Every row gives one point. The window is the flat piece filled in between its corners: a triangle in 3 columns, a solid with four corners in 4, and so on. A path goes straight from each point to the next, and from the last back to the first. List the points from which the path goes on through the window.
(in the rows, 128 means zero)

Window:
[[152 109 118 108]
 [142 113 173  88]
 [ 45  85 153 147]
 [168 176  94  80]]
Path:
(1): [172 134 158 132]
(2): [135 159 149 122]
(3): [118 130 118  86]
(4): [127 108 112  96]
(5): [147 122 154 149]
(6): [150 123 158 146]
(7): [ 62  67 155  97]
(8): [ 88  80 147  92]
(9): [132 110 133 157]
(10): [ 76  95 162 182]
(11): [ 77  72 154  67]
(12): [128  97 105  83]
Through the window after points: 4, 12

Window:
[[112 158 146 194 107 145]
 [103 166  85 151 133 122]
 [203 115 125  95 147 135]
 [144 152 130 161 159  95]
 [157  73 224 105 203 153]
 [129 166 136 126  96 109]]
Path:
(1): [167  76 125 105 106 128]
(2): [184 161 153 118 187 139]
(3): [134 176 137 163 146 140]
(4): [127  62 145 156 150 130]
(5): [122 105 154 118 112 111]
(6): [146 155 145 141 147 149]
(7): [136 170 133 143 138 158]
(8): [ 97 118 169 238  84 113]
(9): [137  83 186 136 172 131]
(10): [158 122 205 116 178 165]
(11): [175 182 157 147 169 136]
(12): [134 132 144 159 118 120]
Through the window after points: 1, 7, 9

Window:
[[115 144 164 120  96 139 167  91  77]
 [176 144 161  73 108 134 156 108  35]
 [138 126 172  71 138 125 194 100 129]
 [107 132  62 121 114  86 125 105 162]
 [159 130  78 135  42 155  89 125 150]
 [ 88 165 111 126 118  73  77 146 202]
 [102  46 157 106 135  60 155 101 150]
 [110 108  81 139 133 141  75 123 164]
 [176 164 167 135 132 110 162  94 102]]
Path:
(1): [130 136 150 103 106  86 109  85 124]
(2): [147 145 140 135  79 110 113  47 153]
(3): [ 85  98  90 110 149 123 133 198 164]
(4): [144 126 140 127 127 146 161 147 124]
(5): [ 90 155 148 102  84  94 119  33  97]
(6): [156  82 158 124  95  49 105  41 149]
(7): [123 121 130 120 135 121 148 128 129]
(8): [136 128 114 139  93 136 115 157 150]
(9): [139 162 107 111  88  97  98  73 148]
(10): [108 110 159  94 107  87  87  67 105]
(11): [140 146 114 140 110 147 212 162 149]
(12): [139 149 129 107 121 141 196 171 106]
Through the window after points: 4, 6, 8, 10

Window, 12 rows:
[[ 59 168 200 156  76 200  44  81 132 131 133  36]
 [131 112  50 131 165 109 161  95 102 106 123 143]
 [125 121  89  82 125 134 156 163 160 115 190 144]
 [150 100 117 135  87 131 124 147 102 119 147  90]
 [143  98 150  78 117 126 125 110  88 108 115 185]
 [126  59  43 125 123  80 164  96 208 151 106 100]
 [138  82  51 154 134 165 102 129 152 122 162 176]
 [150 161 108 134 120  58  98 112  80 128  91 188]
 [ 60  87 114 107 103 131 132 168  95 126 126 180]
 [118  69 186 150 128  62 218 137 148 125 218 142]
 [139 126  65 171  98 160 154 122 165  96  94 157]
 [132 164 219 159 110 148 127 105 103 206 117  65]]
Path:
(1): [ 99 124 159 141 128 149  97 120 135 116 117  90]
(2): [ 74 132 174 151 115 144  80 125 141 119 110  79]
(3): [130 156 144 131  68 178 105  67  99 156 160  99]
(4): [108 132 111 124  85 100 158  73 115 205 131 103]
(5): [151 125 163 162 165 169 111 153 121  94 124 124]
(6): [135 107 119 136 125 137 105 152 146 123 117 127]
(7): [115 138  89 127  84 142 123  71  97 135 125 125]
(8): [137  99  81 114  82 141 180  42 117 152 193 149]
(9): [123 123 142 161 144 129  76 180 150 101 111 102]
(10): [114 154 153 132 157  76 105 157 110  69 108 101]
(11): [114  99 121 134  94 151 154 122 133 163 146 145]
(12): [ 94 127  51 132  55 111 135  75  98 146 157 171]
(13): [128  99 117 136 130 123 130 144 142 103 128 144]
(14): [147  78 172 157 180 104 142 163 146 157  76  98]
(15): [ 89 103 106 121  86 118 160 120 125 110 191 166]
(16): [110 137 122 127  58 143 113  80 123 145 150 128]
Through the window after points: 2, 4, 10, 14, 16

Window (14 x 14):
[[ 74 142  93 135  82 160  85 156 199 125 109 177 126  74]
 [142 119 200 127 198 144 157 127  70 210 116 173 116 153]
 [133  81 180 210 164 119 105 102  81 213 169 138 120 184]
 [108  97 100 172 194 168 133 126 149 151 159 105 103 139]
 [121 141 145 124 159 129 126 182  63 173 141  97 102 108]
 [ 89 108 143  91  88 177 142 149 134 124 131 108  62  94]
 [123 117 131 207 155 119 152 107 116 142  96  91  99 143]
 [ 96 163 161 103 107 157 120 123 177 150 132  93 142  75]
 [166 144 160 110 113 208  99 156 122 139 105  99 102  71]
 [101 162 141 125 133 113  43  96 187  92 143 193 129 157]
 [129 176 155 121  92 141 100 110 145  86 181 239 196 144]
 [ 57 174 175 132 116 178  61 117 134  88 139 213 188 157]
 [117  95 126 102 141 155 116 106  85 153 113 105 118  65]
 [ 96 113 126  97  95 146  82 156 187  94 115 160 181 152]]
Path:
(1): [100 146 124 136 123 149 113 120 136 148 119 139 130 156]
(2): [103 140 131 105 113 179 127 115 119 138 127 136 103 119]
(3): [130  99 189 150 133 113  75 192 173 115 133 114 101  94]
(4): [106  65 171 187 175 126 115 167 126 120 140 154 109  85]
(5): [137 184 119  95 108 153 124 115 105 183 132 103 122 152]
(6): [104 147  59 102 113 135 120 131 134 174 102 140 118 168]
(7): [112 118 171 151 137 161 112 131 129 113 148 149 124 115]
(8): [135 125 211 152 152 129  85 143 174 110 166 158 131  90]
Through the window after points: 2

Window, 14 rows:
[[131  83 151 109 122 112 138 138 117  84 111 110 120 158]
 [164  90 126 106 121 145 163 155 166 156  72 105 123 105]
 [135 126 189 142 119  77 145 187 156 113 137  89 144 160]
 [142 165 120 140 162 170 167 121 168  76 125 127 125  69]
 [147 133  77 159 149 102 172 118 164 182 113 158 191 152]
 [206 106  83 101 132 115 134 184 124 126 142 110 127 106]
 [170 160 127 128  86  95 133 124 103 203 169 119 149  83]
 [149 222 118  69 113 129 199 169 108 130 164 161 179 135]
 [ 67 126 138 143  92 102 111 187 135 108 141 161 144 126]
 [185 141 133  94 115 110  95 152 143 127  81 107 106 112]
 [129 155 110 135 108 126 131 151 127 127 131  90  57 104]
 [145 128 120 134 138 174 113 118 176 136 168 123  89 119]
 [ 70 127 134 110 110 113  86 171 127 122 121  69 139 123]
 [ 45 123 202 164 158 148 100 206  44 126 130 147 144 210]]
Path:
(1): [129 131 122 122 137  98 132 152 138 140 140 131 100 116]
(2): [122 139 142 132  76 192 138 159 121  56 101  79 160 134]
(3): [188 249  89 140  71 154 175 187 129 148 149 103 196 135]
(4): [107 125 152  75 147 103 152 141 109 128 149 167 127 124]
(5): [125 160 151 105 144 103 169 170 143 127 142 135 128 134]
(6): [157 137 126 135  76 124 113 160 121 119 124 104 171 137]
(7): [131 167 111 163  62 129 103 151 160 116 134  84 152 152]
(8): [125  88 133  87 176 112 152 160 122 152 108 129 126 104]
(9): [134 130 121 103 164 108 127 168 136 143 168 141  93 107]
(10): [121 129 156 171  78 156 142 146 161  80  81  88 182 174]
(11): [135 159 120 153  80 147 142 149 121 145 124 107 154 119]
(12): [158 135 128 110 143 114 147 147 139 125 143 135 114 112]
Through the window after points: 1, 3, 5, 7

Window, 14 rows:
[[202 118  72  93 112 154 108 131 152 183 105 131 178  80]
 [ 69  83 147  69 130 142 106 120 135 132 131 119  77 218]
 [ 78  89  88 184 175 105 159 206  81 120 205 173 122 177]
 [119  78 168 125 130 177 142 156 101 110  94  97 111 195]
 [104 126 157  97 135 137 118  71  69  89  99 138  91 199]
 [117 106 179  78  93 114 168 100 122 142 113 107 115 130]
 [219  77 136 151 125  96  83 105 155 196 103 135 134  89]
 [124 118 183  82 169 156 121 124  94 112 177  95  94 177]
 [ 93 110  85 187 116 120 102 204 123  69 194 124 107 134]
 [101 113  53 183 180  75 132 187 126 115 165  72 155 152]
 [181 144 104 130 163 111 141 163 203 133 101 140 130 109]
 [201 113  73 120 130 111 109 173 124 191  84 116  80  59]
 [230  52  67 113 138 129 140  97 168 154 102 123 110  53]
 [ 72 140  86 213 155 150 153 154 127 138 191 109  99 172]]
Path:
(1): [ 59  99 168 132 186 121  82  92  95 135 106 120 117 109]
(2): [152 106 107 136 120 126 151 150 126 115 155 132 117 181]
(3): [200 154  77 167  60 152 176 147 125 146 124  86  96 171]
(4): [129  77 123 121 163 118 111 139 143 150 141 127 118 117]
(5): [125  85 120 142 153 135 137 117 133 116 115 119 121 118]
(6): [194 127  92 109 128 117 143 145 141 201 142 110 102 147]
(7): [223 147  79  88  75 110 183  89 166 172 132 121 122 163]
(8): [117  76 138 125 172 148 102 143 112 126 101 125 118 120]
(9): [114 112 108 132 166 129 119 138 133 144 140 136 134 101]
(10): [186 118  84 131 107 118 128 152 141 149 130 111 114 142]
(11): [180 113 103 119 143 124 132 159 125 163 153 119  96 167]
(12): [ 94 101 108 146 154 127 104 137 132 103 112 111 136 109]
(13): [ 88  64 146 103 177 161  83 120  97 151 145 131 108 125]
(14): [181 133  66 181 118 105 170 174 159 124 130 115 111 157]
(15): [131 102 120 102 125 115 116 141 133 140 166 112 111 179]
(16): [107  90 159 139 182 169 128 113 114 127  59 136 100 101]
Through the window after points: 15

Window, 14 rows:
[[ 69 161 137 187 120 133 103 162 176  96 102 134  66  62]
 [162 148 136 130 118 157 111 133 126 174 139 111 171 174]
 [194 107 127 106 158 150 125 133 127 185 150 132  93 195]
 [202 148 126 126 156 179 142 116 140 156 169 153 138 115]
 [109  85  84  79 155  98 116 153  72 113 105 129 138 124]
 [ 82 133 111 166 117 202 138 185 154 165 104 161 101 100]
 [ 68 156 152 186 122 129 185 142 191 162  94 169  97  81]
 [ 67  99 100 165 133 167 121 103 199 127  77 132 114  98]
 [ 86 131  91 242 131 137 124 147 152 128  70 164 106  93]
 [ 81  45  62  85 131  69  83 145 106 140 185 151 138 133]
 [163 195  69 106 112 160 155 131 144 186 142 149 104 168]
 [130 158 141 127 154 166 118 124 127 118 142 187 125 173]
 [ 98  86  89  75 155  71  35 150 100 153 104 179 135 100]
 [ 76  84  84  90 133 103  82  99  52 174 148 140 106 115]]
Path:
(1): [168 129 120 123  98 166 113 109 149 124  74 196 107  72]
(2): [136 101 112 144  81 128 120 112 103 118  96 194 116 100]
(3): [ 88 174 105 192 195 172 127 172 183 172 130 112 120 147]
(4): [113 152 107 163 205 190  94 131 152 171 100 115 108 127]
(5): [124 120 129 144  51 102 155 148 123 117 142 196 141 133]
(6): [109  69 123 137 103 135 113 114 122 142 115 143 122 115]
(7): [ 76 169  69  97 210  94  79 175 105 157 163 156 106 125]
(8): [104 157 102  99 186 150 136 168 114 191 135 118  93 108]
(9): [162  56 107 131 100 108 101 109 113  91 110 163 152 169]
(10): [118 117 124 117  99 143 100 144  69 121 118 148 122 117]
(11): [ 96 106  87 118 164 107 120 148 138 136 117 132 118 117]
(12): [135 146 137 126 192 133 115 165 155 170 161 151 132 135]
(13): [125 118 114 137 101 145 131 116 124 155 106 142 107 145]
(14): [171 140 125 105  61 141  74 151 121 139 114 156  59 101]
(15): [ 35 105  86 171 211 137 149 139 152 152 115 162 156 125]
(16): [ 84 120  93 159 156 119 125 162 131 165 148 113 114 146]
Through the window after points: 2, 4, 8, 10, 12

Window:
[[113 159 189  47 183 178 178 176 127 156 106  54  84 187]
 [ 69 154 134 157 106 166 107  84 127 116 143 137 128 132]
 [148 165 130  90 163  57 135 119 117 159 149  50 173  75]
 [135 127 109 133  64 121 143 145 202 137  94 102 156  78]
 [156 176 168 166  86  96  86 103 184  52 132 178 139  40]
 [108  86 188 103 137 143 153 108 149 133 120 142 165 154]
 [146 126 168  98  79 126 104 153  79 167 105  99 101  85]
 [126 172 130  61 103  90  15  72 115 143 195 142 190 154]
 [156 140 159 146 177 172 127 101 140 152 107  67 132 135]
 [119 123 173 148  81 134  83 200 170 143 146 156 112  79]
 [170 108  95 104 144  91 127  85 123 105 195 152 108 129]
 [111  89  90 103 149 156  72 150  35 152 111 219  97 178]
 [143 138 208 138 109  69 143 170 190  85 134  92 126 163]
 [123 198 112 139  46 120 151 152 188 243 131 154 128 128]]
Path:
(1): [ 91 171 148 111 140 117  96 119 147 149  99 135  96  97]
(2): [174 125 151 110  91 127 127 123 117 123 154 104 161 137]
(3): [159 164 126 117  93 147 114 112  94 119 176 156 177 141]
(4): [101 119 139  95 123  98  73 129 166 169  99 107 112 115]
(5): [126 125 154 103 121 108 123 108 139 153 116 142  98 111]
(6): [166 143 128 135 115 136 102 142 108 101 175  90 157 134]
(7): [146 143 141 139 121 143 163 175 117 142 158  94 203 139]
(8): [135 139 157 110 112 114 105 129 154 152 121 129 108 116]
(9): [123 139 143  80 155 114 101 150 163 163 105 101  82 105]
(10): [135 146 169 134  97 131 156 143 124 121 155 109 178 133]
(11): [163 195 142 141  74 164 131 134 115 169 176 112 194 143]
(12): [114 119 150 128 121 102 103 121 150 118 126 136 115 100]
(13): [ 90 167 174 121  88  71  70  77 195 180 151 114 104  68]
(14): [166 128 129 130 113 178 157 224 116 123 125 156 141 153]
(15): [179 167 128 151 101 132 144 129 123 105 143 150 161 142]
(16): [ 78 104 161 100 112 104  73 124 157 178 125 114 109  90]
Through the window after points: 3, 5, 9, 13

Window:
[[164 108  92  83  94  74 175 120 138 137 161 115 156 153]
 [143 132 111  35  89  93 115 111  87 160 180  62 111  96]
 [140  53 103  93 121 117 131 138  86 145 162  84 121 176]
 [ 87 147 117 137 172 215 100  78 234  99 159 155 182 116]
 [126 117  85 110  95 159 113 118  82 200  93 117 189 148]
 [126 130  80 143  87 165 145 186 129 152 104 167 105 147]
 [138 131  90  86 141 134 110 160  94 195 119 200 133 153]
 [ 88 114 154  46  83  88 122  98 122 135 139  78 143 178]
 [145 131 118 136 147 119 103 143  94 162  54 145 148 114]
 [170 144 103  64 101 129 129 117  92  92 163  98 137 181]
 [149  94 144 111  74 135 124 122  89 141 126 183 149 115]
 [156 143 122 125 137 169 175 100 111 175 114 167 104 140]
 [ 92 135  71 135 143 148 173 156  64 140 125 174 142 133]
 [ 77 180  81 189 153 179  69  15 234  93 185 181 133 133]]
Path:
(1): [141 175 115 132 103 158 142 134 105 160 150 134 139 148]
(2): [117  93  88  76 114 108 119 122 141 139 103 158 139 135]
(3): [ 97 103  65  82  82 158 144 115 106 131  74 134  94 109]
(4): [150 152 136 139 125 124 118 168 137 166 172 148 158 179]
(5): [143 142 128 116 119 141 119 141 122 158 154 141 138 133]
(6): [112  89  68 100 106 127 135  78 109 116 113 133 147 149]
(7): [127 116  54  66 131 150 152  45 114 110 123 138 155 124]
(8): [116 138 151 156 113 124  90 190 142 158 158 135 148 149]
Through the window after points: 3, 5

Window:
[[ 81 139  56 131 139 164  41  94  84 156 109 162 139 135]
 [112 155 164 109 127  57 141 172 139 128 100 103 117 187]
 [206 151 133 153 169 148  96  63 125 169 128 153 125 144]
 [ 68  94 159  99 100 100 151 134 121 220 193  80 104  56]
 [134 115 192 109 126 167 125  76  81 125 174 160 132  56]
 [ 37  60 146 105 180 120  59 181 157 187 136 101 129 122]
 [100 124 145  99 200 138 108  76 106 171  62 104  65 144]
 [116 171 149 123 163 100 163 126 117  69 184  86 143  86]
 [136 180  98 135 123  81  83 104 148 124  55 146 106 119]
 [113 134 159 164 157 101 104  92 135 111 142 126  90 155]
 [169  34 155 117  92 123 134 166  85 127 184 127  89  69]
 [129 136 170 189 199 174 134 182  79 124 109 186  93 128]
 [ 75 172 112  91 156  28 147 135 110 125 182 168 142  94]
 [132 101 111 165 153 154 146 117 129  89 130 182 151 132]]
Path:
(1): [113  81 151 172 144 112 125 126  73 118 113 156 161  75]
(2): [152  71 104 160 148 113 156 112  76 147  89  73 166 116]
(3): [ 90 205 150 105 133 112  75 115 170 105 149 201  75 113]
(4): [126 142 143  69 162 128 120  99 134 174 145 149  63  98]
(5): [ 89  98 132 212 121 102 117 170  78  99 105  87 206 135]
(6): [100 112 165 153 127  95 136 140  84 129 122 112 152 115]
(7): [139 131 137 117 169 142 115 103 131 136 161 141  94 122]
(8): [ 97 146 141 105 149 134 123 152 159 143 154 149  80 124]
(9): [148 110 124 156 158  99 121  94  49 125  84 136 180 123]
(10): [119 126 152 167 167  93 135 108 105 139 107 143 154 100]
(11): [117 129 111  99 140 181 132 168 130  86 196 161  76 145]
(12): [113 171 159 120 173 115 143 111 164 128 177 150 114 137]
(13): [129 112 140 132 144 104 128 129  83 115 105  98 117  90]
(14): [ 98 110 155 133 172 125 123 106  71 168 141 118 138 129]
(15): [122 130 137 121 142 126 123 120 147 146 119 131  80 108]
(16): [111 174 131  68 161 151 113 104 137 163 186 133  74 149]
Through the window after points: 2, 10, 14

Window (14 x 14):
[[114 135 152 106 138  71  69  89 166  74 199 107 102 156]
 [173 146  74 134 107  91 154  94 140  69 214 116 137 132]
 [ 86  88 146  76 135 154 140 124 145  84  97 159 122 157]
 [204 147  92 129 112 144  91  89 173 102 171 152 179 139]
 [ 54 157  91 141 105 101  95 128 139 164 146 115 159 175]
 [115 129 139  97 228 111 191 156 201 144 118 112  95 145]
 [100 115 194 106  54 131 138 132 138 142 159 110 149 151]
 [172 125  99 168 144 158 137  72 127 144 166 216 182 107]
 [161 110  89 101 103 119  53 155 129 152 138 146  91 130]
 [159  58 129 144 128 140 156 131 125 136 140  80 151 200]
 [ 69 116 151 135 124 121  85 107 178 195  30 117  89 129]
 [ 68 139 136 112 132  86  98 157 115 130  98 105 165 124]
 [127  76  99  60 132 101 130 122 165 148 119 191 175  90]
 [150 178 129  78 138  97 143  94 118 198 169  48 100 169]]
Path:
(1): [126 136 114 108 133 147 116 130 148 158 171 124 133 130]
(2): [161 109 103 140 104  57 150  80 148 112  46 142 186 178]
(3): [129 132 163 119 142  78 142 111 162 107 137 138 121 171]
(4): [142  84  72  84 104 183  81 127 115 172 147  81 147  97]
(5): [113 103 114 101 136 162 139 144 158 133 136 127 141 107]
(6): [131 144 136 135 100  87 110  97 129 153 136 137 150 184]
(7): [138 144 156 118 126  58 154 104 117  67  90 140 106 201]
(8): [100  90 104 114 118 176  84 152 157 197 171  95 181  98]
(9): [ 92 116  99 126 178 165 100 135 162 115 147 106 104 104]
(10): [153 133 132 109 129  90 148 114 154 159 127 143 132 157]
(11): [131 191 187  93 120 102 166 109 115 132 105 133 116 238]
(12): [105  88  90 120 133 111  85 142 159 144 146 118 125  93]
Through the window after points: 7, 9

Window:
[[180 155 198 140  90  79 116 139 111 162 130 124 184  55]
 [115  46 180 148  49 108 118  95 124 168 127 113 108 224]
 [124 114 156 150  75  95 162  77  43 180 135  21 127 158]
 [124 205 134 132  98  94 139 143 197 165 167 152 104  56]
 [157 144  66 126 105 122 121 159 167 140 108 113 120 148]
 [ 62 125  84 141 149  50  99 165 131 149 146 127  79 172]
 [ 88 109 131 172 107 148 200 137  66 186 151 161 125 156]
 [ 83  99  41 172 133 117 215 141 121 155 143 147 195 101]
 [ 76 144 109 115 144 140  72 157 148  85 104  94 158 107]
 [152 115 140 187 133 149 110 155 126  65 182 118 107  81]
 [131 109 171 136 162 161 166 137 159 186 175 141  93  96]
 [142 130 134 132  81  84 154 179 165 113  92 118 124  91]
 [150 164 135  28 103 110 126  76 107 145 134  87 115  85]
 [160 150 160 137 142 137 172 131 189 107 137 157 136 131]]
Path:
(1): [113 123 122 129 103 102 153 151 134 151 149  81 118 134]
(2): [115 100 160 113  86 109 111 154 141 120 174 100 164 105]
(3): [161 190 103 164 134  95 151  96 131 169  68 125  65 123]
(4): [125 127 147 173 119  94 162 100  92 147  99  83 108 118]
(5): [129 123 138 116  85 120 150 119 110 161 172  83 149 157]
(6): [138 123 158 113 107 119 118 144 140 134 150 106 133 135]
(7): [126 134 118 189  88 105 163 116 118 151  94 143  88 105]
(8): [159 131 133 154  87 105 124  97  99 141  80 124 131 132]
Through the window after points: 4, 8

Window:
[[145 108 105 127 164 120 106 183 156 152 203 105 169 139]
 [188 132  96  53 140 177  83 130 211  73 212  88  55  95]
 [120  78 175 108 141 100  80 142 157  91 114 140  87  91]
 [108 145 154 112 203 128  96  95  94 154  99 134  70 180]
 [ 75 145  93 116 144 121 116 107  91 118 160 161  88 101]
 [108 163 135  71 110 145  80 115 161 114 134 164  90 120]
 [ 99 139 104 175 118 164  94  83 104  95 167 132 100 157]
 [134 136  88 116 156 160 123 109 124 160 152 107 173  94]
 [163 148 119 171 114 137 129 106 106 119 148 141  63 145]
 [193  75  99 128 190 174 189 134 104 142 152 173 196 215]
 [155 146 138  79 100 180 144 148  65  67  83  99 134 123]
 [138  70 209  58  82 126 145 145 158 113 174 110 144 130]
 [ 80 173 144 141 198  46 110 116 120 124 126  98 191  97]
 [152  79 215 108 168 157 109 155 139 114 177 187 116 131]]
Path:
(1): [151 118 113  86 140 126  97 125 127 130 181 133 101 123]
(2): [146 106 130 104 167  91 102  80  98 125 216 163 162 168]
(3): [127 136 126 137 164 143 147 145 129 124 109 121 146 130]
(4): [123 140 150 127 167 148 140 138 137 132 145 154 123 154]
(5): [158  68 124  80 113 111  82 128 115  96 175 115 127 122]
(6): [140 127  70 121 130  90  84  63  74  46 192 160 177 152]
(7): [121 135 124 108 156 160 127 136 143 158 142 113 115  97]
(8): [121 104 168 126 154 150 141 146 157  89 158 155  91 140]
(9): [178  95 178  92 162 144  62 123  86 162 173 169 174 122]
(10): [189 133  74 127 120 155  68  80  37 117 151 189 137 115]
(11): [115 134 140 113 167 140 128 139 152 119 145 119 118 133]
(12): [107 118 113  94 163 188 159 164 142 125 126 109 100 143]
(13): [163 115 147 130 116 108 100 108 110 102 186 160 152 118]
(14): [189  74 159  65 121  74  63 126 102  94 205 113  90 104]
(15): [122 111 174 128 163 168 124 141 143 120 147 167 123 140]
(16): [121 152 141 141 143 178 128 120 159  66 143 133  76 111]
Through the window after points: 2, 6, 8, 14, 16

Window, 14 rows:
[[129 116 167 106  79 109 179 151 129 200  89 171 115  51]
 [115 139 145 149 163 191 121 144 110 181 118 124  24 117]
 [ 72  52  60 109  97 104 141 171 101 119 128 168 145  94]
 [ 77 148 172 148 153 100 174 135 152 104  70 157 155 113]
 [161 181 163 138 147 134 176 141 143 148 111 138 173  79]
 [134  97  89 121  53 163 132  76 120 136 155 166 142  93]
 [122 173  65 137 134 124 132 107 107 135 164  53  83 153]
 [123 123 155  81  88 156  97 143 183 146  77 106 129 129]
 [115 179  61 133 128 134 108 154 158 103  75 161  74 107]
 [159 164 125 168 104  79 135 129 101  79 101 146 168 156]
 [170  87 105 101 101 135 138  50  49 154 112 156 147 148]
 [140  77 156  98 153 123 152 111 130  46  73 142  64  73]
 [107 143 102 156 166 115 124 117 206 152 192 150 143 129]
 [ 91  71 100 129 150 129 212 141 101 126 165 132 113 214]]
Path:
(1): [113 153 147  99 122 118 151 132 123 122 127 137 118 112]
(2): [122 154 187  81 147 122 130  96 133 107 124 149 105 123]
(3): [118 106  83 160 111 137 155 163 124 157 105 143 118  92]
(4): [158  50  66 156 121 103 163 118 153 171  78 145 151 144]
(5): [103 164 137 109 110 150 125 130 116 135 153 139 117 104]
(6): [100 163 166  71 139 151 194 177  94 113 169 162 148 107]
(7): [168 121  89 200 127 105 126  87 160 158  72 105 116 133]
(8): [115  72  82 180 154 152 171 117 150 149 109 139 123 137]
Through the window after points: 2, 6

Window:
[[ 95 172  89  54  98  78  56 119 130  89 156 147 107 106]
 [125  87 109 174 160  85  93 121 164 199 164 128 117 182]
 [135 117  65 114 109 182 108 140 149 137 124 109 104  92]
 [133 158 104 207  86 166  84 121 139 143  68 122 111 130]
 [138 141  99  75 168 105 168 102 140 113 120 154 167  54]
 [171 206 146 142  54  97 125 122 139 116 211 153 138 131]
 [169  94 116 168 112 112  46 171 191 116 165  93 130 142]
 [ 91 148  89  93 140 151 161 111 126  93 119  59 165 127]
 [116 104 144 102  54 117 156 138  67 114 131 119 140 186]
 [116 162 144  67 127 115 130 184 105 160 108 154 198 148]
 [137 123  57 120 195  99 100 125 141 118 149 165 100 152]
 [144 126  70 173  81 160 105 103 146 120 149 114 189 128]
 [108  88 136  75 148 212  89 138 110  95 127  84 176  97]
 [142 167  88  76 105 145 107  96  66 113 102  61 176 121]]
Path:
(1): [149 133 124 126 113 148  95 110 140 149 125 132 135 154]
(2): [122 132 126 106 103 120 109 115 158 149  99 129 155 150]
(3): [136 139 112 118 130 124 106 176 112 133 155 128 167 133]
(4): [125 151 111 150 113 102 125 139  87  87 145 115 160 115]
(5): [115 153 102  35 126 190 140 103 208 176 115  97 144 156]
(6): [162 135  96  87 165 148 134 119 167  91 145 137 159 151]
(7): [ 40 147  82 157  48  80  70 130  54 159 118  84 109  90]
(8): [109 149  59 135 112  88 115 142 125 120 139 110 125 109]
Through the window after points: 2, 4, 6
